Every row gives one point. Each copy is the shape, with its points in the same order, stretched, turned, moved and blurred by noise. Say if it was mirrored as well.

Shape (7 x 3):
[[ 34 -45 -30]
 [-26 -29  21]
 [ -9  41  15]
 [-16  -6  16]
 [-47   2 -35]
 [ 14   4  -1]
 [ 13  23 -48]]
Copy 1 (7 x 3):
[[ 13 -59  -8]
 [-24  -7  27]
 [ 13  45  -5]
 [-10   8  10]
 [ 26   9  54]
 [ 11  -3 -17]
 [ 52   1  -5]]
Copy 1 is: mirrored
Copy 2 (7 x 3):
[[ 40 -22 -43]
 [-27 -42  -9]
 [-37  23   5]
 [-25 -18  -5]
 [-47 -10 -58]
 [  0   6 -11]
 [ -2  32 -53]]
Copy 2 is: only turned
Copy 3 (7 x 3):
[[ 27 -25 -59]
 [ -3 -36  12]
 [-15  22  22]
 [  2 -22  10]
 [-48 -16 -21]
 [ 16   7 -10]
 [ -9  30 -40]]
Copy 3 is: only turned
Copy 4 (7 x 3):
[[ 51  -8 -17]
 [-15  -3  17]
 [-14  60   6]
 [ -9  18  11]
 [-29  17 -37]
 [ 18  33   0]
 [ 21  46 -44]]
Copy 4 is: only turned

Shape (12 x 6):
[[ -9   6  -7 -24  13  22]
 [-40  -4   2  25  11 -21]
 [ 10 -16   6  42  37 -25]
 [ 11   2 -14 -15  -3  25]
 [-37   2  18   2  -1 -32]
 [  6 -23 -20   4  -8  36]
 [  2 -25  15  51  42 -19]
 [ -2  23   6 -20   3  27]
 [-29  13   0  25  10 -50]
 [-35 -17   7 -10  25 -35]
 [ 26 -23  -9 -14  -8  13]
 [ 11 -17  23 -15  -5  26]]
Copy 1 (12 x 6):
[[  2 -22  20   9  16  19]
 [-44  16  -9  -4  15  28]
 [-11  32 -13 -41  36   1]
 [ 23 -19  11   1   0  12]
 [-55  12  15   4   8  15]
 [ 33 -11  -4 -19 -11  33]
 [-12  42 -13 -46  41  15]
 [ 11 -11  25  25  13  14]
 [-59  20 -15   1  19  -2]
 [-60  -4  18 -17  24  17]
 [ 24 -13  17 -28 -11   5]
 [ 20   3  39 -12  -3  22]]
Copy 1 is: mirrored
Copy 2 (12 x 6):
[[  1  17  19 -12  17   8]
 [-48 -16  -9  -7 -19  13]
 [-11 -41 -49  -3   0  -7]
 [ 25   6  25  -8   5   7]
 [-40   5  -3 -25 -30   8]
 [ 15 -27  29  -3  10  12]
 [-21 -54 -53  -9   3   2]
 [ 13  32  17 -10   8  23]
 [-47  -1 -24  -3 -36  -1]
 [-46  -5 -12 -32  -6 -11]
 [ 34 -15  17 -19   3  -8]
 [ 22  -6  15 -36   6  20]]
Copy 2 is: mirrored

Shape (15 x 9):
[[-13   9  -8  -2   7  -8  18   0  15]
 [ 18  -2  -5 -10 -12 -21   6  19 -12]
 [-18  11   6   1   3 -31 -12  -6  19]
 [  2  -9   0  -1  16  -3 -12   4 -10]
 [  8  -4  -4  -8   9   1 -11  -3   7]
 [ 10   2   3  15   0  -8   7  18 -13]
 [ -1  -1   0 -13  -3  29 -29  40   3]
 [ -6  15  -4 -14  -7   9   9  -1  16]
 [  0 -24  22  -5  22 -15   1  -7   3]
 [  1 -25   1 -33   3  10   9  -1 -22]
 [ -6 -16  -8  -5  -3  24 -14  14   7]
 [ -6   1   3 -12   3   5 -14  -1  -3]
 [  7  13   7  -7 -11  -9 -24   1 -16]
 [ -9   6  -8  -1 -11 -17   5 -14  -5]
 [  1   0   7 -13 -16  12   2  -7   1]]
Copy 1 (15 x 9):
[[ -7  10  12  -5  17 -19   3   6   3]
 [ 16 -18 -10  13 -12  -9   1  23 -19]
 [-28  17  -3  26   5 -44  -9  -5  -2]
 [  2  -4  -6   3  -3   2 -21 -15 -14]
 [  3  -7  -7 -11  -7 -12 -13 -11  -1]
 [ 19   6 -11  18   3   6  -4   8  -9]
 [ -1 -25 -60 -19  16  10 -30  -3   7]
 [-10   6  -7 -19   2 -14  -1  15  14]
 [  3   4  23  10  -5 -15 -39  -3  -5]
 [ -2 -32  16 -17 -17  17 -21  13  -9]
 [  1 -25 -22 -13  12   0 -14  -8  21]
 [-12  -8 -14  -9  -8  -3 -18  -7  -3]
 [-14  -2 -28  13 -24  -5  -8  -4 -16]
 [-17   2  12  15 -11 -13  11   2   0]
 [ -5  -5  -5 -15 -17  -3 -10  14  15]]
Copy 1 is: only turned
Copy 2 (15 x 9):
[[  9   6 -14  -5  10 -18   8 -18  -9]
 [ 23  -3  10  13 -20 -12 -13   0  -9]
 [ -3 -11 -14   9   1 -30   1 -34  12]
 [  2 -11   8  13   9  -4  -5   2  10]
 [  5 -13  -4  -5   1  -5  -8   2  14]
 [ 18  14   7  24  -5  -4   1  -1   0]
 [-33  22  13  -4 -13  11 -27  21  17]
 [  2   7  -7 -23  -8  -2   0 -14  -4]
 [  4 -24   8  11   5 -26  22   0  12]
 [  3 -23  27  -6  -3   7   1  11 -17]
 [-22   3  -4  -1  -5  13  -8  14   5]
 [ -7  -8   7  -2   0   4  -7  -8   8]
 [  6  -9  14  11 -15   7 -18 -16  16]
 [ 15 -14  -6   8  -2  -3   2 -27 -11]
 [  3  -6   5 -12 -18  10   3  -7  -1]]
Copy 2 is: only turned
Copy 3 (15 x 9):
[[-13  -6 -10  12 -11  -4  -8  -3   3]
 [ -5   3  -6 -12  22 -16  18  -5   1]
 [-26   8  14  17  -1 -17 -26  -3  -4]
 [  3   0   3   3  18   6 -11   7  -9]
 [  1   4  -4  -1  13   5 -15   2   9]
 [  8  -1   1   4  11 -12  11 -10  -6]
 [-10  19   9  20  29  21  16  10  21]
 [-13  11  -6   3 -17   1  -5  -2  18]
 [  1 -21   9  -1  12  -3 -19  22  -8]
 [ -3  -2 -12 -27  10  19   7  24  -6]
 [ -8   0   8   5  13  24   2   2  15]
 [ -4  12   5   0   6   8 -12   8   0]
 [ -1  27  13  -5  12  -8  -7   2  -1]
 [-15   4   0 -10 -12  -6  -9 -13  -8]
 [ -4   7   4 -16  -9   6   2   4  14]]
Copy 3 is: mirrored
Copy 4 (15 x 9):
[[ -3  12 -24  11  -6  -6   5 -10  -2]
 [  6   1 -18 -25  14  -1 -18  14  13]
 [ -8   6   0  15 -19 -17 -18   2  -3]
 [  5   3   5  -3  17  16 -13   2 -12]
 [  1   6   9   0   8  20 -11  -3   3]
 [ 18  -8 -18  -9  12   2  -3  12  -5]
 [  2 -31  25 -25  33  13  -1 -20  15]
 [-10   9  -8  -1 -11   5  14  -7   8]
 [  8  21  12  22  25   3  -3  12  -9]
 [-15  15   0 -19  33  19   1   6  -8]
 [ -9 -20  14  -1  24  23   1  -9  11]
 [ -9   1  12  -4   3  14  -5   0  -5]
 [ -6  -7  12 -26  -9   9 -21  15   1]
 [-18   4 -17  -4 -19   9 -12  15  -9]
 [-14   1   7  -2   0  11  10  10   7]]
Copy 4 is: mirrored
